Each row is a point. To make a cloud, some directions were put in groups of two or more. Within a group, all points are equally far from the middle, so they leave a hole (a ring in 2 directions, a hollow ball in 3). The other directions are filled evenly. Then the cloud was stretched, turned, moved and blurred a little. Count the holes, and give their numbers of directions, smallest first.

Cloud (21 x 3):
[[ 13   6 -91]
 [-29 -19 -63]
 [-52  47  29]
 [ 52  10 -31]
 [-38  -5   9]
 [ -1 -49  22]
 [-24  53 -76]
 [ 59   9  -4]
 [-22  16 -52]
 [ 51  25  62]
 [ 38  46 -39]
 [ -3 -38 -79]
 [ 41 -31 -32]
 [ 38  41 -66]
 [ 11  -9  -1]
 [ 20  18  -2]
 [ 47  72  15]
 [ 18  31 -23]
 [-13  81 -39]
 [-59  33  20]
 [ -1  84 -64]]
Holes: 0

Cloud (29 x 4):
[[  2  64 -24  39]
 [ 26 -36  30 -11]
 [ 59  80   6   9]
 [-19  72   1 -16]
 [  6  73 -16  14]
 [ 68  10 -52 -17]
 [-44 -20 -11   6]
 [-32  40 -46  15]
 [ 26 -11  95  16]
 [ 71   8   5 -35]
 [-37  19 -51  41]
 [-32  39 -34  21]
 [ 61  48 -44   2]
 [ -2  74 -33 -75]
 [-59  -9 -30 -12]
 [-42 -23 -34  32]
 [ 24  91  22  13]
 [ 54  65 -33  33]
 [ 66  17 -79  10]
 [-25  20  67  16]
 [ 65  13  -3 -53]
 [-15 -39   9   7]
 [ 58  35 -37 -43]
 [-59  17 -51 -13]
 [  3  80 -17 -54]
 [-25  32  35  37]
 [ 84   3  37   0]
 [ 76  10 -71  23]
 [ 73 -18  38  17]]
Holes: 1 (2)

Cloud (83 x 8):
[[ 38  45  54 -11 -10 -76  58  44]
 [ 48 -25   6 -41  13  -6  61 -42]
 [ 79  65  45   4 -51  52   4   0]
 [ 14  39  17  49  76  57 -51 -45]
 [ 41 -48  27  32   8  46  -6 -25]
 [-34  47 -40   6  23  -9 -21  39]
 [-29 -65  21  52 -15  24  22  37]
 [ 20 -17 -58  59  12 -38  -3  -1]
 [ 42 -39  18  49 -49 -26  -8 -84]
 [-56 -45  16 -49 -50  18  26  44]
 [115  29  41  20  43  40 -29 -11]
 [ 71  23  61  14  38 -31 -59  58]
 [-33 -53 -10   3 -31  41 -28  35]
 [ 29  46  34 -55  57  24   7   0]
 [ -7  26  57 -22  22  47  -1   2]
 [ 76 -23   7  51 -37 -15  40 -40]
 [-49  48 -29 -15  50 -28  71  31]
 [ 59 -17 -36  54 -27 -21  14 -55]
 [ 58  -8  13  42 -31  17  27 -73]
 [ 19 -60  68 -40   9 -18 -33 -59]
 [-29  37  27 -80 -49  25  22  36]
 [ 33 -75 -18 -83 -53  35 -20  19]
 [ 61 -28 -62 -26  -8 -40  66 -16]
 [-32 -63  33 -45 -54  45  73  16]
 [ 70  36 -55 -74 -79 -31  26 -22]
 [ 14 -34   9 -42  21  72 -13 -29]
 [ 89 -23  -1 -67  -6  70  40 -50]
 [  6 -80  30 -72 -50 -25 -30  16]
 [-43 -42 -48  22  -9 -28  80 -44]
 [-10  10 -20 -59  33  -1  68  39]
 [ 91 -31  75 -43  15  38  60  32]
 [ 49  -5  27 -52  13  37 -44  28]
 [-37 -47 -15 -37  40 -29  65  -5]
 [ 79  50 -11  21 -38 -38  38  22]
 [ 67 -67   7  41 -65 -32  21  -8]
 [ 75 -14  48 -22 -38  52   4 -17]
 [ 46  -6 -19  52 -57 -40  71  21]
 [-17  58  52 -33   3   6  31 -20]
 [ 10  30  40  51   5   2 -23 -47]
 [ 81 -52  17  10 -50  18 -22   6]
 [  9 -40  25  20  26   3  69  64]
 [  4 -34  71  -4 -27  -1   8 -28]
 [-29  48  -1 -28 -34 -36  22  53]
 [ 61 -47  60 -31 -40   0  18 -21]
 [ 42  24   8 -21  39  -8  67  17]
 [ 55  36  29 -12  -3  -1 -43  43]
 [ 85 -37 -50   6  20 -31  -7 -99]
 [  5 -58  24 -47 -77  44  -2  37]
 [ 14 -48 -45  44 -14 -35 -11  10]
 [ 32  47  50 -17  27  58  23 -35]
 [ 75  37  77 -26 -71   9  27 -29]
 [ 79  -2  19  57  35 -32  -3 -63]
 [ -6  65 -36 -62 -70  -8  69  46]
 [ 91 -74   0 -11  23  -2  17   5]
 [ 15  66   2 -78   3 -27  53 -29]
 [ 90  -8  -8 -13 -14  12 -16   5]
 [ 33 -18  14  57  64  65  -2 -44]
 [ 64  57  90  48 -59  27  36 -14]
 [ 87  28  17 -30 -22 -53 -34  40]
 [  6 -13  30  75 -21 -27  47  30]
 [ 79  -8  44 -66 -23  -6  -4  59]
 [ 25  27  47  65  18 -32  45  57]
 [ 12 -51  -9  45   4  -7  69 -17]
 [-21  -2  89 -45  51  37  65   6]
 [-16 -18   2  71  60  38   7 -29]
 [ 96 -39  61 -74 -55  -5  12 -64]
 [ 32 -19  34  50   2  40 -44  43]
 [ -2 -17  68 -12 -73  47 -44 -36]
 [ 57  41  12 -87 -26  22  44  55]
 [ -8  36  33 -22 -58  -6 -60  30]
 [ 44   3  61 -41  10  28  -2 -23]
 [-33 -28 -59 -24 -44  81 -36  19]
 [ 86  27   5  38 -50  37  26  29]
 [ 80 -29  -5 -56  54  28  60 -64]
 [ 67  46 -29  29  29 -67  56  26]
 [ 37  15 -10  30  26  36 -58  54]
 [-18  42  66 -24  41 -47 -35 -44]
 [ 89   5 -11 -42  49  33 -23 -23]
 [ -3   2  16  22  15 -14 -56 -10]
 [ 40  54  19 -10 -14 -20  29  53]
 [-17   1 -36 -16  10 -27  19 -41]
 [-36 -36  52 -33  45 -47  -6  58]
 [-30  60 -32 -13 -13   8   8  32]]
Holes: 0

Cloud (103 x 9):
[[  42    6   29   51  -35   46   12   59  -82]
 [ -28   58  -54    3  -46   54   -1   -4  -69]
 [ -25   -4  -26  -60  -10   96    1   51   -4]
 [ -82   50  -34   -7   36   10  -16  -21    9]
 [  12    5  -33  -32   23   18   57    4  -46]
 [ -62   14   21   52   42    5  -30   -7   -7]
 [ -91  -61  -41  -49  -38   22   -6   -6    7]
 [ -54  -87  -25  -10    8   -7  -33   18   10]
 [ -36  -21   29   -8  -25   71   24   11   46]
 [   4    5  -20   40   44   85  -40    4   12]
 [ -56  -58  -76  -29  -16  -25   -9  -16   36]
 [ -23   29  -23   52   -4  -30   58   37  -38]
 [  93   20  -80   16   57   23   10   68   73]
 [  60  -49  -39   33   -4  -19  -36  -50    5]
 [  26   45   20   40  -20   45  -36  -39 -106]
 [ -27   16  -34  -67  -22  -88   56   29  -24]
 [ -37  -54   15  -52   10  -11   24  -10   23]
 [  16   22   22   35  -87    5  -11   15   17]
 [  37    7    0   -7  -48   19   57   12  -45]
 [   1   63   36   10  -19   36  -22   -5  -49]
 [ -35   19   45   22   41    8   11  -76  -50]
 [  10  -29   76  -11  -67   74    5  -23  -46]
 [ -61  -16   91   10  -20  -30   56    8  -39]
 [  10    2    6  -82   12   63   42   95  -85]
 [  40  -55    8    5    5   -2   11  -22  -14]
 [ -89    8   10   -9  -53   25   12   17  -20]
 [  16  -51   -6   67   -3   25  -28  -72   14]
 [  38   42   39   29  -18  -40  -21  -43  -66]
 [  32  -27  -32    0   36   33   -1   41  -39]
 [ -32   19  -52  -33   12  -57   25   43   81]
 [ -75  -44   30  -16  -23  -17   21   14  -83]
 [  13  -31   -4   58   11   -8  -34  -36   11]
 [ -39  -41  -17  -24   48    0   51   -5   26]
 [  11  -15   35   -9  -44    6  -44  -14  -96]
 [ -31    1  -42  -49   15  -27  -26   29   79]
 [  64  -26   15  -10   69    1    9   17  -69]
 [  22   29    2   52  -28   -9   10  -57  -11]
 [  -8  -42  -11  -44   55    8  -22  -39   45]
 [-112  -74  -43 -100  -17   16   10   16  -52]
 [ -30  -15    2  -94   25  -74  -15   17    3]
 [  -1  -20   92   11   15  -44   34   14  -69]
 [  31  -48   64   29   42   65  -62    7  -86]
 [ -70   44  -58  -42   22  -33  -61   19  -49]
 [ -83   -6   38  -23    7   56    9  -18   46]
 [ -44  -92  -20  -41   30  -52  -51  -51   -3]
 [ -30 -109    6   62  -11   34   46   -1   -3]
 [   1  -78  -44  -38    4  -16   31   48   -8]
 [ -66  -38   -7   -9  -51   21  -40  -29 -112]
 [ -81   26  -20  -34   37  -16  -27  -36  -26]
 [  44  -32   81  -21  -51   -1    7  -18  -79]
 [  -7   35   51    1  -67   47   56   32   34]
 [ -65  -25    4   10   44   32   21   37 -120]
 [ -21  -31  -44  -17  -42   28   16  -12   39]
 [   5   76  -24   40   25   72   -3   82  -49]
 [  -6   -4   -3  -32  -72  -39  -25    5  -30]
 [ -10  -30   -8   -9   24  -12  -68   -5   51]
 [  -1  -70   32   22   86  -51    8   28   68]
 [ -26   27  -39   14  -52    5   15    4  -56]
 [ -15  -14  -37  -20   32  101   19  -37   -4]
 [ -25  -34   11  -94   11  -67    6  -47  -74]
 [  67  -36  -68  -20   75   22   30   41  -75]
 [ -23  -73  -18   15   15   62   51   38  -45]
 [ -38  -55  -42   -5  -19  -79    9  -54  -90]
 [  14  -60  -10  -10  -70   27   29   -7   33]
 [ -27  -13    8    2   -8   15   22  -93   24]
 [  53   28   34   30   -9   13  -42   46   22]
 [  46   17   28   -5  -85  -31  -67  -17   37]
 [ -66   18    0   67    1   10   58  -16  -78]
 [ -22   -5   43    4   60   87    4  -38  -12]
 [ -58  -37  -17   18   16   62  -30  -30   -9]
 [  14   38    5  -44   74    0   34   -9    9]
 [   2  -60  -15   29  -27   90    0   35  -29]
 [ -16  -10  -40  -90  -42  -10   16  -14  -38]
 [ -83  -39  -10  -17   69   62   20  -19   17]
 [   0   74   33   11    8   49  -23  -54  -19]
 [ -28   -1  -34  -42  -52   -2   34  -19  -30]
 [  67  -14   25   30   40   -6   17    5  -75]
 [ -13   49   -2  -69  -57   -6   67   23   94]
 [  12  -21  -47  -31  -37   25   73   44  -14]
 [  14    7  -18   14   70   75  -37   46  -14]
 [ -30   29    1  -18   35    2   20  -42   46]
 [  36  -23    9   88  -14   37   16    1   69]
 [  37   28   14  -48   29   52   10  -61  -14]
 [ -67  -51   -1    8    1   16  -68  -27  -55]
 [ -38  -29  -47  -49    8  -32    2   76  -89]
 [  41  -51  -82    2   42   80   38    6    3]
 [   1   44    7   -4  -28   -3  -23   86  -14]
 [  32   36  -48   39   -4   22   78   29   16]
 [  57   37    5  -23  -26   15   40   -7   11]
 [  -1   59   36   21  -59   73   41  -15  -41]
 [ -59  -73   67   41   30   11   39  -25   36]
 [ -21   50  -15  -43  -63   44   50   20   42]
 [  40   13  -41  -89  -41   15   39  -44  -45]
 [  25   17  -55   -1  -39   71  -48   50  -14]
 [   4   44    0   -1   53   26   38   45  111]
 [ -57   55    4  -79   23   14   -5   89   16]
 [ -40  -45    7   30  -27  -52    7   56 -115]
 [  51  -72  -13   18  -38    2   -5   63  -42]
 [  -7   14  -17  -39   44  -16   55    6   94]
 [ -34  -84   -9   61   38  -21    0  -19  -56]
 [  23    8  -50  -22   16  -33  -18   40   63]
 [  15  -11  -16   -9  -75   55   15  -48  -17]
 [ -32   17  -19 -109  -33   -6   32  -47   -2]]
Holes: 0

Cloud (91 x 9):
[[ -94    1   26  -22   -9  -18   32  -43   55]
 [  18   30   -2   26  -78   48  -68  -13   -4]
 [  11   64  -27  -76  -31   60  -16  -70  -19]
 [  40   33   34  -75  -11  -20   44  -21  -13]
 [ -35   26   -5  -91  -65  -19  -27  -42  -52]
 [  42   64  -25  -27  -21   23   24  -10   20]
 [ -29   53   49   16  -21   37  -11  -77   39]
 [ -75   -2  -41   48  -51  -32   18  -27   17]
 [ -50  -31   16   40   54   26   28  -47  -13]
 [  -3    3    6   39  -96    8  -40  -63   43]
 [   7   -2   57  -60  -56   74  -33  -72  -22]
 [  11   15   55  -47   15    8  -23  -69   73]
 [   5   48   -8   14    0   61  -98  -70  -63]
 [  13   29   38   50  -12  -75  -25   51    7]
 [ -42    4  -73   26   10  -65  -16  -14   15]
 [  29  -52  -26  -47   34  -30  -54  -80   15]
 [ -12  -30  -29   54  -10   20   18  -96   13]
 [  32   11   40  -61  -70   -4   10   14   71]
 [ -65   13    8   30  -24  -52  -71    4  -16]
 [  11  -48   27  -12  -36  -74  -67  -69   43]
 [  23    3  -60   31  -59   15  -30  -86   30]
 [ -16  -36  -88  -25  -20   -9  -12  -89   -8]
 [ -30   -7  -34  -77   13   46   -6   39   12]
 [ -45  -74    9  -60  -89    2  -34   25  -27]
 [ -11  -29  -61   35  -30   16   29  -59    2]
 [ -30  -51  -22   28  -97   33   -3   26  -40]
 [ -17   55  -34  -69  -15   62   20    9  -35]
 [ -76   28   45   24   43  -38  -25  -12   57]
 [  44   60   -1   -1   34    5   -3   54   -1]
 [ -31  -28  -35   29   -8  -13  -13    5  -87]
 [  44  -41  -12   19   53   55  -13    8  -35]
 [   8   26   59  -62   45   13  -44  -66   37]
 [ -38   35  -38   14  -38   20   53   27   -9]
 [ -14   42  -61  -30  -11  -50  -25  -30  -42]
 [ -10  -82   27    6  -66  -13  -82   45   25]
 [ -12  -52   32   -5  -79   67    4  -48  -16]
 [ -34   21   34   11  -54  -75  -57  -26  -10]
 [  46  -34  -11   36  -68   21  -19  -35  -74]
 [  -7    2   53   -7  -17    6 -106  -82  -27]
 [ -23   32  -37   13  -12  -14   35  -24  -89]
 [  49  -18  -43   12  -96   56  -11    4  -24]
 [ -29  -17  -58   33  -27  -32   29    0  -29]
 [ -59   13   57  -37  -23    6  -48   52    8]
 [ -29   39   72  -40  -28   18   32   -7   -6]
 [   4   25   20   32  -47    3  -42  -89  -67]
 [  -1  -17   26  -52  -52   32  -59  -40   96]
 [  30    5   58  -55   33   -9  -28  -48   38]
 [  46   -3  -32  -68  -59   67  -24  -31   17]
 [ -52   51  -39   11   68   18  -15  -15   46]
 [ -27  -59    4   29  -60   17  -96  -19   33]
 [  38  -43   41   24  -85  -37  -14  -17  -36]
 [   9  -75   41   -3  -16  -28  -57  -48  -23]
 [  42   36   13   41  -13   26  -31   43   73]
 [  41   39  -52  -39  -80  -16  -62    8   -8]
 [ -72    5   -1   16  -42   46  -32   49   -2]
 [  43  -36   23   39  -31    8  -58  -28  -67]
 [ -11  -51    1   49  -83  -16   24  -18   46]
 [ -30    1   -2  -81  -27  -60  -31  -11  -60]
 [  36   18  -39    3   -3   63  -19  -41   73]
 [ -66  -39   32  -54   57  -19  -33  -65  -62]
 [ -70   -2   53  -17   42  -14   44  -63  -41]
 [ -12  -77    7  -79   -3   24  -64  -11  -34]
 [  17  -33   27  -59    0   30  -20  -37   78]
 [ -37  -21   43  -91   18   39   12   41  -46]
 [  27  -18  -47   31  -97   37   -5    9   41]
 [ -29  -62   20  -50  -55   18   -3   38   81]
 [  50  -43   17  -57   30  -14  -20  -31   35]
 [ -66  -15   -4   44  -31  -12   44   14   53]
 [ -54   14  -39   20  -28   42   17   46   36]
 [  14  -60  -13  -56   23  -27   17    8   39]
 [ -42   23    6  -97    7   13  -76  -35  -52]
 [  31   34  -34  -43   15  -46  -68  -85  -11]
 [ -55  -38  -33   40  -58   46  -70  -11   63]
 [  40   43   -1   12  -19   20  -79   74   -7]
 [  27   22   48   26  -14   -9  -61   29  -71]
 [ -26   40   21   54   -1  -78   -8    1   26]
 [  -3   64  -26   12  -75   30  -47   40   14]
 [  17   38  -34  -10   18  -65  -18   60  -14]
 [  63  -51   16  -82   19   44  -52    0  -41]
 [   2   15   60  -16  -69   32  -63   -3  -70]
 [  12  -29  -33   61    8   -9    3  -72   31]
 [   1  -83   15  -57  -58    0  -67  -26  -27]
 [  42   13   28   54  -12  -23    8  -37  -10]
 [  15  -66   36   16  -18   62  -63   11  -60]
 [ -24  -19  -62   30   20  -17   30  -38   10]
 [ -19   49  -54  -52  -17  -16  -93  -11   -1]
 [  49    7   59   36  -27   20   41   -4  -14]
 [ -33  -74   30   -8   19  -16  -87  -51   36]
 [  15  -63   42  -12  -15  -41   16  -46   31]
 [  -5  -30  -55   16    8   13   45  -50  -54]
 [  42   59  -28  -34  -36  -33   37   18   29]]
Holes: 3 (2, 2, 3)
